Each point is reached from the start by the listed moves, each made once or not at all, plus a little noise. Say if it took an odd or an even number of moves. Then give how often each move was made.

Moves:
(1): [ 7.5 -0.2  0.1  2.2  1.0]
(2): [-0.9 10.1  0.4  2.4  0.8]
Start: [ 0.3 -4.1  2.2  0.3 -2.3]
Points:
[ 6.5  6.0  2.5  4.9 -1.1] => even (1, 1)
[ 7.6 -4.2  3.0  2.8 -1.3] => odd (1, 0)

Moves:
(1): [ 5.9 -0.8 -0.8 -1.9 -1.5 -2.0  0.5 -0.9 -0.3]
(2): [ 0.8  9.1 -0.7  0.0  1.1 -1.1  1.8 -3.6  1.3]
(3): [ 0.4  0.4  5.2 -0.2  0.1 -0.1  0.3  0.0 -0.6]
(4): [ 1.3 -0.1  0.1  7.1 -0.5 -0.3  0.9  0.1  0.3]
(5): [ 1.0 -2.2  0.0  0.7  8.9  1.3  0.3 -1.3  2.2]
(6): [ 2.4  1.3  0.0 -0.7 -1.3  7.7  0.0  0.2  0.4]
(7): [-2.1 -1.1  1.4 -2.1 -1.4  0.2  9.3 -0.2  0.6]
(8): [-0.2  2.3 -0.6  0.0  1.5 -0.4 -0.1  7.7  1.5]
Start: [ 0.0  3.2 -0.3  3.3 -2.4 -0.5  1.7 -1.9 -1.3]
Points:
[ 6.4  5.2  4.9 -1.9 -4.8  4.8 11.9  4.9  0.3] => odd (1, 0, 1, 0, 0, 1, 1, 1)
[ 0.5 11.8  6.1  7.8 -2.8 -1.9 14.2 -5.8  0.2] => even (0, 1, 1, 1, 0, 0, 1, 0)
[ 2.4  3.5  6.4  7.5 -5.5  7.0 12.2 -2.1 -0.5] => even (0, 0, 1, 1, 0, 1, 1, 0)

Moves:
(1): [ 6.0 -0.6  1.7  0.1  1.0  1.5 -0.4  0.0  0.0 -0.3 -0.4  0.7  0.0 -0.4]
(2): [ 1.0  6.4 -0.5  0.0  0.9  0.1  1.5 -0.3  0.1 -0.8 -0.5  0.4  0.8 -0.1]
(3): [-1.1  0.3  6.2  0.9  0.7 -0.7  0.6  1.2 -0.3 -1.1  0.1  1.3  0.3  0.2]
(4): [ 0.3  1.5 -0.4  9.6 -0.1 -0.2 -1.5  0.8  0.1  1.0 -2.2 -1.4  0.2 -0.4]
(5): [-0.7 -0.5 -2.2 -0.5  9.8 -0.5 -2.4 -0.6  0.7  0.8  1.6 -1.4  0.1  0.5]
(6): [-1.9 -0.9  1.4 -0.7  0.0 10.4 -0.9 -0.9  0.2 -2.6  0.5 -3.6  0.5  1.5]
(7): [ 1.3 -1.8 -0.8  2.7  1.9  0.3 10.2  0.6 -2.1 -2.0 -0.1  1.6 -2.4  3.0]
(8): [ 1.1 -0.4 -0.8 -0.4 -0.3  0.5 -0.4  9.1 -1.8  0.0  1.6 -1.0 -0.1 -0.4]
(9): [-0.4 -0.4 -0.2  0.2  0.9  1.1  0.9  3.3  9.8  0.0  0.0 -0.8 -0.6  0.7]
(10): [-1.0  0.6  1.8  1.5 -0.9  2.5  2.3  0.8  0.1 11.1  0.4 -1.6  0.6  1.0]
(11): [ 0.8  1.6  0.6  2.2 -1.4 -0.9 -0.4 -0.1  0.9 -2.3  8.6 -1.1 -1.1  0.0]
(12): [-2.0 -0.3 -1.6  1.6  0.7  1.8 -1.0  2.0  0.5  1.2  1.1  9.6 -0.2 -0.4]
(13): [ 0.9 -0.8 -0.8  1.0 -0.9  0.0  0.0 -0.5 -0.5 -0.1  0.7  0.9  8.5 -0.9]
(14): [ 0.3 -0.5 -0.5  1.1 -0.8 -0.2 -1.8  0.0  0.1 -0.5  0.1  0.9  0.7  6.0]
Start: [-2.6  1.9 -1.1 -1.3 -2.6  9.0  1.1 -3.8 -0.5 -0.3  3.0 -0.8 -0.1 -1.4]
Points:
[ 1.6 10.1  5.4 10.7  8.4 18.5 -2.4 -3.3  1.3 -5.8 10.2 -5.5  1.4 -0.4] => odd (1, 1, 1, 1, 1, 1, 0, 0, 0, 0, 1, 0, 0, 0)
[-2.1  0.2  3.8  2.4 -0.4  8.7 11.2 -2.1 -2.6 -2.9  2.8  2.2 -2.3  1.9] => even (0, 0, 1, 0, 0, 0, 1, 0, 0, 0, 0, 0, 0, 0)
[-5.2 -0.6  4.9  3.9  8.5 20.5  9.0 -2.5 -2.2  6.2  5.7 -3.8 -0.7 11.2] => even (0, 0, 1, 0, 1, 1, 1, 0, 0, 1, 0, 0, 0, 1)
[-3.1  5.5  4.9  2.4  1.1 20.4 13.8 -0.8  6.3 -6.7  4.4 -0.9  7.4  3.8] => even (0, 1, 1, 0, 0, 1, 1, 0, 1, 0, 0, 0, 1, 0)

Moves:
(1): [ 8.2 -0.8 -0.4 -0.5  0.1  0.9 -1.4 -0.3 -1.1  0.1  0.8  0.3  0.5 -2.2
 -1.4  1.0  1.7  0.1 -0.7  0.5 -0.4  1.0  0.7  1.2 -0.4]
(2): [-0.1  9.4  2.5 -1.4 -0.7  0.9  0.3  0.2 -0.2 -0.8  1.2 -1.6 -0.1 -3.6
  0.0 -0.7  2.0 -0.6  1.9 -2.9  0.9  2.3  0.4 -1.0  1.0]
(3): [ 0.2 -1.1  9.3 -1.4 -0.2 -0.2  0.2  0.0  0.1 -1.5  1.0  0.1 -0.4  2.2
  0.8 -0.2 -0.3  1.8  0.5  0.8 -1.9 -1.1  2.3  3.6 -1.7]
(4): [-0.6 -0.1  0.9  4.6  1.1 -0.1 -1.4  0.0 -0.8  0.0 -0.5 -2.0  0.2 -0.2
  0.7 -0.2 -3.0 -2.0  0.3 -0.3  0.7  0.3 -0.7  1.1  1.0]
(5): [-0.1  1.0  0.7 -1.9  8.4  2.0  0.8  0.0  1.2 -0.8 -0.9 -0.4  0.0  0.5
 -2.3  0.2 -1.3 -0.3  2.0 -3.0 -1.4 -1.4  1.0  0.2 -0.5]
(6): [-0.2 -0.4  0.2  0.0 -1.9  6.3 -0.4  0.9 -0.7  0.3 -1.8 -0.6 -1.0 -0.8
  0.7  0.3 -0.6  0.3 -0.4 -1.3 -0.7  0.8 -0.7  0.0 -0.2]
(7): [ 0.3 -1.1  1.5  0.8 -0.8 -0.5 11.7 -0.1 -1.3 -1.3  1.5 -1.9  2.3  3.1
  1.3  0.9 -0.1 -1.3  0.9 -0.6 -0.9  2.5  0.3 -0.6 -3.2]
(8): [ 0.9 -0.1 -0.9  0.6  1.2 -2.0  0.1  7.5 -0.7  1.0  1.2  1.1 -1.3  0.1
 -0.6  0.8 -1.2  0.8 -1.0 -0.3 -1.1  0.1  0.6 -2.6 -0.3]
(9): [ 0.9  1.2  0.9  0.9  1.0  0.5 -0.7  1.5  8.1 -0.5  1.6  1.2  3.3 -1.4
  0.7 -0.2  1.1 -1.8 -0.9 -0.3 -0.3 -1.3 -2.5  0.4 -1.6]
(10): [-1.6  0.1  0.4  1.1  0.9  0.8 -0.5  0.5  0.2  6.1 -0.1 -0.1 -0.7  0.6
 -1.3  1.0 -1.1  1.7  2.2 -0.3  1.3  0.0  0.0  1.2  0.2]
(11): [-3.8  0.3 -1.7  1.6  1.1  3.9 -0.9 -2.2 -1.3 -1.9  9.9  0.2  1.0  0.3
  0.6 -2.4 -0.7  1.9 -0.9  0.1  0.8 -0.1 -0.3 -0.6  0.5]
(12): [ 1.0  0.9  1.1  0.7  1.7 -0.2  2.0  0.6 -0.2  1.0 -0.2  7.3  0.8 -1.1
  1.9 -1.2  0.1 -1.0 -0.6  0.8 -0.4 -0.2  0.9  0.3  1.7]
(13): [-0.8  0.9 -0.6 -0.9 -0.1  0.8 -1.9  2.7 -2.5  0.8 -0.3  0.0  7.7 -1.3
 -0.6  1.1 -0.3  0.9 -0.1 -1.7 -1.8 -0.3  0.1 -0.5 -0.6]
(14): [ 2.3  2.9 -0.7  0.8 -0.4  2.1  0.1  0.9  0.5 -0.4 -1.3  1.7  0.8  8.2
 -1.8 -1.9 -0.6  3.4 -2.2 -1.5 -0.3  0.8 -0.1  0.8 -0.5]
(15): [ 0.8  0.8 -1.3 -2.4  3.1  0.1 -0.1 -0.3  1.5  0.6  2.0  0.2  0.3  1.1
  9.5  0.4  0.3  0.7 -0.2  0.0 -1.0  1.1 -0.2 -0.6  3.6]
(16): [ 0.7  0.6 -0.2 -1.2 -2.3 -0.2 -0.5 -1.3 -1.4 -3.0  1.0  3.7  0.2  3.1
 -1.7  9.0 -0.1 -2.8  1.3  0.9 -1.1  1.0 -1.0  1.4 -2.7]
(17): [-0.4 -0.7 -0.5  1.9  0.5  0.5 -2.3  1.2 -1.0 -0.8 -0.6 -0.1  0.3  1.1
  0.2  0.5  5.5 -1.0  1.6  0.4  1.0 -0.2 -0.2 -1.2  0.3]
(18): [-0.2  0.0  0.1  2.9 -1.6  0.3  1.1 -0.3  1.4 -1.7 -1.1  0.2 -0.6 -0.8
 -1.2  3.2  0.6  7.6 -0.6 -1.2 -0.1 -0.1  1.6 -0.2  1.8]
(19): [ 1.8 -1.2 -0.6 -1.0 -2.4  0.9 -0.9  0.7  0.6 -1.9  0.7  1.3  0.2 -0.9
  0.2 -1.1 -1.7  0.5  6.6 -0.1  1.8  0.0  1.7  2.3  0.2]
(20): [-1.2  1.3 -0.8 -0.4  1.0  1.7  1.1  1.5 -1.3 -0.7  0.7 -0.5  1.3  0.9
 -1.4  1.6 -0.8  0.4  1.1  6.8 -0.2  0.4  1.0  0.7  0.4]
(21): [ 0.1  0.0  2.0 -2.4  3.0  0.4  0.8  0.4  0.4 -0.6 -1.2  0.5  0.9 -1.3
  0.5  0.5 -1.0 -0.1 -0.8 -0.8  7.7  2.2 -0.4  0.3 -2.1]
(22): [-0.5 -0.8  1.2 -1.2 -0.2 -0.1 -1.2  0.7  1.8 -0.1 -1.5  0.8 -0.1 -0.1
 -1.4 -0.6  1.4 -1.0  0.7 -1.0 -1.8  6.7  0.4  0.4 -0.1]
(23): [ 0.5 -0.2 -0.3  0.8 -0.8 -0.9 -1.3 -1.1  2.1  0.5  1.1  0.5  0.5  0.2
  0.2  1.0  0.1 -1.2 -0.9  0.1  0.8 -1.3  6.7 -0.3 -0.1]
(24): [-1.2 -0.2 -1.3  0.3 -0.2 -1.1  0.5  1.9  0.2  0.8 -0.8 -0.1 -0.9 -0.5
  0.1  0.6  1.1 -0.9 -0.7 -0.4  0.4 -0.2  0.9  5.7  0.3]
Start: [-0.6  0.5  1.0  3.4 -1.0 -2.2  3.3  0.4  5.0 -0.9  4.1 -3.3  1.2  0.2
 -0.9 -2.8 -1.9  2.5  0.5  3.3 -2.8 -2.9  1.1  1.5  3.2]
Points:
[ 6.0 15.6 14.3  5.3 12.8  7.9 11.9 11.1  6.6 -3.3 19.9  6.8 18.2  8.3
 -5.0  7.5 -7.2  2.5  2.4  1.9 -0.4  1.7 10.1  7.1 -5.6] => odd (1, 1, 1, 1, 1, 0, 1, 1, 1, 1, 1, 1, 1, 1, 0, 1, 0, 0, 0, 1, 1, 0, 1, 0)
[ 0.6  6.5  7.5  4.6  9.0  3.9  4.4  0.3 17.4 -7.8 16.2 11.5  6.4 11.4
  5.6  5.7 -1.8  9.7 -2.4 -0.6 -6.9 -5.7 10.2 11.8  4.4] => odd (0, 0, 1, 0, 1, 0, 0, 0, 1, 0, 1, 1, 0, 1, 1, 1, 0, 1, 0, 0, 0, 0, 1, 1)
[ 0.7 -0.2  7.8  4.0 -2.4  5.1  9.0 13.3 -2.5 -7.6  9.1 -2.2 11.2  8.9
  8.5 10.7 -4.0  1.2 11.4  7.4 -7.4  1.4  4.1  5.1 -0.3] => odd (0, 0, 1, 1, 0, 1, 1, 1, 0, 0, 0, 0, 1, 0, 1, 1, 1, 0, 1, 1, 0, 0, 0, 0)
[-4.0  6.9 -1.1  0.6 14.6  9.2  1.7  1.0  4.0 -3.1 13.7  1.9  5.2 14.5
  1.0  6.2 -1.4  6.8  5.0  6.0  4.3  0.7  0.7  3.8  2.2] => odd (0, 0, 0, 0, 1, 0, 0, 0, 0, 1, 1, 0, 0, 1, 1, 1, 1, 0, 0, 1, 1, 0, 0, 0)
[-6.0 -0.4  8.8  3.1  0.6  3.3  3.8  4.2  5.3  0.7 13.6  6.0  2.6  1.5
 -1.2 -4.7 -3.6  6.2  9.3  9.9 -2.5  2.7  7.8 14.8  4.6] => even (0, 0, 1, 0, 0, 0, 0, 0, 0, 1, 1, 1, 0, 0, 0, 0, 0, 0, 1, 1, 0, 1, 0, 1)
[ 6.3  1.9 -1.5  9.7  0.3  3.4 10.3 13.4  1.2 -3.1 15.5  5.1 14.5  6.9
 -3.1 -3.3 -6.0  3.3  2.9  6.0 -5.0  6.1 13.3  9.7  1.9] => odd (1, 0, 0, 1, 0, 0, 1, 1, 0, 0, 1, 1, 1, 1, 0, 0, 0, 0, 1, 1, 0, 1, 1, 1)
[10.7  2.2  4.7  8.0  9.5  0.4  1.7  8.2 14.8 -0.9  6.6 10.2  5.5 -3.2
 -5.2 11.2 -7.7  4.6  7.2 -0.6  4.7 -2.1  9.8  6.9  0.5] => even (1, 0, 0, 1, 1, 0, 0, 1, 1, 1, 0, 1, 0, 0, 0, 1, 0, 1, 1, 0, 1, 0, 1, 0)
[ 8.2  0.4  1.2  5.1  2.8 -0.2  2.6 15.9 12.6 -4.4  3.9  8.9  5.7 -6.1
 -3.5  2.5  4.7  6.3  5.7  8.0  3.6  5.4  6.0  8.8  3.3] => odd (1, 0, 0, 0, 0, 0, 0, 1, 1, 0, 0, 1, 0, 0, 0, 0, 1, 1, 1, 1, 1, 1, 0, 1)

Moves:
(1): [ 2.6  0.8  1.4 -0.9 -1.8  3.9 -1.9 -0.2  2.4  0.6 -2.6  0.3  0.3  2.8
  4.4  3.1  3.3  2.7 -1.5  2.6  1.9 -5.5 -1.1  4.4]
(2): [-2.2  5.1 -1.5  1.8 -2.6  0.2  1.0  1.0  2.2 -1.8 -1.0  0.4  1.0 -2.0
  1.6  1.8 -0.1 -0.3 -1.1  0.7 -1.3  1.2 -3.1 -0.2]
(3): [-0.1  0.6  2.5  0.8 -1.4 -1.8  3.7 -2.0  0.3 -1.4  3.2  1.2  0.8 -0.5
 -1.8 -2.5 -0.2  1.4  2.2  0.2 -0.7 -1.6 -1.8  3.9]
(4): [ 2.4  0.7 -1.8  4.0  1.6  0.2  1.2  0.2 -2.4 -3.8 -4.6  0.5  0.3  1.9
  1.1  0.0  4.1 -2.1  2.0  2.1 -0.3  0.9  0.7 -0.2]
(5): [-0.7  1.1  1.5  0.7  2.4 -0.5 -3.4  0.8  1.5 -0.6 -2.1 -0.6 -1.9  0.5
 -0.6  0.8 -1.8  0.8  2.3  2.2  2.7 -3.8 -0.7  0.8]
(6): [-1.1  0.5 -0.9  0.8  4.0  4.9  0.7 -1.2 -1.2  2.0  0.6  1.1  0.7 -5.8
 -0.3  0.6  0.8 -1.8  0.6  3.3 -1.3  1.9  1.8 -0.5]
(7): [ 1.4  3.5 -2.0 -3.3  1.0  2.5  3.1  3.7 -5.2 -2.3  0.9 -0.4  0.2  1.1
 -0.5  2.3 -2.4 -0.4 -1.3 -0.5 -2.6  0.0 -0.3 -0.8]
(8): [-3.0  1.8  1.6  0.6 -1.9 -1.5  2.2  0.4 -1.4  3.7  1.3  0.3 -1.0  0.8
 -2.1 -1.4  3.7  0.3 -1.5 -0.6  3.2 -1.2  0.3  0.0]
(9): [-0.9 -0.9  1.5 -0.2 -1.3  1.0  2.4  4.6  6.1 -3.2  4.0  1.2  2.3  1.2
 -3.3 -1.2 -1.7 -3.6 -0.1  3.0  2.8  0.2  1.3  2.4]
(10): [-0.5  1.7  2.0 -0.4  0.1 -1.6  3.1 -0.9  3.7  3.4 -0.1 -0.8  1.0  3.8
  2.3 -0.5  0.3 -0.9 -0.3 -1.3 -2.3 -0.8  1.2  0.5]
(11): [ 0.7  1.4  2.5  4.0 -1.2  1.5 -1.3 -0.9 -2.1  4.8  6.0 -0.7 -1.7  2.8
 -2.8  2.0 -0.3 -0.4  1.9  1.3  0.7  4.5 -2.5  0.9]
(12): [-0.3 -1.7 -1.8  0.6  1.6 -4.2 -0.1  2.0  0.9  1.5  3.5  7.6  1.4 -0.6
  0.9  3.8 -0.7 -0.6 -1.5  1.7  0.8 -1.3 -2.5 -1.6]
(13): [-1.4 -0.8  0.9 -2.4  3.3  0.1 -1.0 -1.5 -2.4 -0.2 -3.3 -0.8  5.1  3.3
 -2.4  1.9  0.5  0.0 -1.0  1.0  1.0  1.2 -5.8 -2.3]
(14): [-5.1 -0.1 -4.1 -1.4 -1.3 -0.2 -2.5 -1.7 -4.9 -0.4 -1.2  6.1 -1.2  3.7
 -0.2 -0.6 -3.2  0.0  2.2  1.1 -0.1  4.5  3.1  1.6]
(15): [-4.1 -0.6  2.8  0.8 -0.2 -0.2 -0.3 -0.4 -1.3 -1.2  3.3 -2.1  0.2  1.1
  4.0 -1.5 -0.1 -2.0  0.1 -1.1 -0.9 -1.6 -1.7  1.4]
(16): [-1.1 -1.6  1.9  0.8 -0.9  0.7  3.9  1.4  0.9 -1.5  0.7 -1.9  0.6 -4.1
 -0.4 10.4  0.5  1.5  1.0 -1.6  1.0  2.3  3.1  3.4]
(17): [ 0.9 -0.1 -4.7 -1.5  2.2 -0.8  1.0 -4.2  2.7  1.3  0.6 -2.7 -0.3  0.6
 -1.0 -0.2  0.0 -0.6 -0.3  0.3  0.5 -0.9 -3.2  3.6]
(18): [ 1.4  2.1 -4.0  4.2  4.6  2.0 -1.4  1.2 -1.8 -0.8 -2.9  1.8  3.7  1.9
  4.5  1.9  0.3  4.9  4.0 -1.2  2.7  0.1  0.9 -0.5]
(19): [ 1.1  0.9 -0.7 -2.7 -0.7 -0.1 -1.9  0.7 -0.1 -1.2 -1.8  0.4  1.9 -1.1
  2.0 -0.6  1.5 -2.3  4.7  0.1 -1.1 -1.3 -0.6 -1.5]
(20): [-0.4 -0.1  1.0  1.5 -2.5 -4.5 -0.6 -0.8 -1.8  2.3  3.2 -3.1  2.9  0.1
 -0.3 -1.5 -2.0 -0.9 -1.6  3.7  1.9 -0.7  1.4  0.8]
(21): [ 3.1  2.6  0.5 -2.2  1.2  0.2 -0.4 -3.3  0.1 -1.5  0.5  0.3 -0.1 -0.4
  2.5 -0.8 -1.3 -0.5 -1.1 -2.0  2.9 -0.1 -0.4 -0.8]
(22): [ 0.0 -1.9  0.4 -1.9 -1.0 -0.1  1.1 -1.7  0.1  1.3 -2.4 -1.6 -0.8  2.1
  3.6 -1.8 -1.5  3.5  1.7  3.3  2.7  1.6 -2.5 -1.7]
(23): [-0.1  1.1  1.4 -2.8  2.9 -2.9 -0.4  2.8  1.0 -3.0  3.2  0.4  1.8 -1.3
  0.2 -1.0  3.0 -0.2 -1.7 -0.8 -3.1  4.5  0.8  2.7]
(24): [ 1.4 -0.4 -0.2  0.1 -0.5 -0.5  0.0  0.9 -1.6  2.0 -3.3 -0.2  1.7 -0.9
  1.5 -2.6 -2.3 -2.3  1.4 -0.2  2.6  0.8 -1.3  2.8]
Start: [ 3.3 -2.2  1.8  2.7  0.8  0.5 -2.6 -7.2  2.4  0.1 -0.7  3.5  1.6  2.6
 -4.5 -0.7 -2.7 -1.8 -1.5  2.4  0.2  1.6  5.8 -4.4]
Points:
[ 1.2  2.1  2.7  3.0 10.7  1.7  4.1 -6.6 -4.7  1.9 12.1 -2.9 17.8  8.8
 -3.2 -4.6 -8.6 -3.9  4.2 15.1  6.5 11.7 -7.0  8.2] => odd (0, 0, 1, 0, 0, 1, 1, 0, 1, 0, 1, 0, 1, 0, 1, 0, 1, 1, 0, 1, 0, 1, 1, 1)
[ -4.2   1.3   4.1   3.4   5.7  -4.3   1.4 -11.9  -1.9   1.3   9.0   4.0
  16.7  11.5  -5.4  -8.6  -2.7 -18.1   8.7  15.1   0.2  13.1  -0.8  12.0] => even (0, 0, 1, 1, 0, 1, 0, 0, 1, 1, 1, 0, 1, 1, 1, 0, 1, 0, 1, 1, 0, 0, 1, 1)
[ -3.6   8.9  -3.7   8.5   6.7   7.4  -5.2  -0.8  -9.2   1.7   0.2   8.1
  14.4   8.6  -7.8   4.5 -15.1  -5.7   5.5  17.0   9.2  11.6   0.4   0.4] => odd (0, 1, 0, 0, 1, 1, 1, 0, 1, 0, 1, 0, 1, 1, 0, 0, 0, 1, 0, 1, 0, 0, 0, 1)
[  4.0   6.8  -1.6   6.2   4.2   8.0   4.7  -4.7   2.9 -11.2  -7.2  12.9
  12.3   1.9   8.9   6.3  -1.4   1.4   8.5  12.7   9.4  12.6   7.5  13.2] => odd (1, 1, 1, 1, 0, 1, 0, 0, 1, 0, 0, 0, 0, 1, 0, 1, 0, 1, 0, 0, 1, 1, 1, 1)
[-2.2  9.0  3.9 -1.1  1.2  7.3 -1.5 -7.7 -0.4  2.8  3.6 11.8  2.7  6.8
 12.1 18.2 -7.8 -2.0  5.9 12.0  3.5  3.7 -0.4  1.5] => even (1, 1, 0, 0, 1, 1, 1, 0, 0, 1, 1, 1, 0, 1, 1, 1, 0, 0, 1, 0, 1, 1, 0, 0)
[ -5.4   9.7   3.0   5.2  -2.6   1.2  -0.3 -12.3   4.0   4.4   6.0   2.1
  16.4  17.5   4.1  11.9  -1.1  -3.6   3.4   8.4  12.8   3.4  -1.5   8.9] => odd (1, 1, 0, 0, 0, 0, 0, 1, 1, 1, 1, 0, 1, 1, 1, 1, 1, 1, 1, 1, 1, 0, 0, 0)
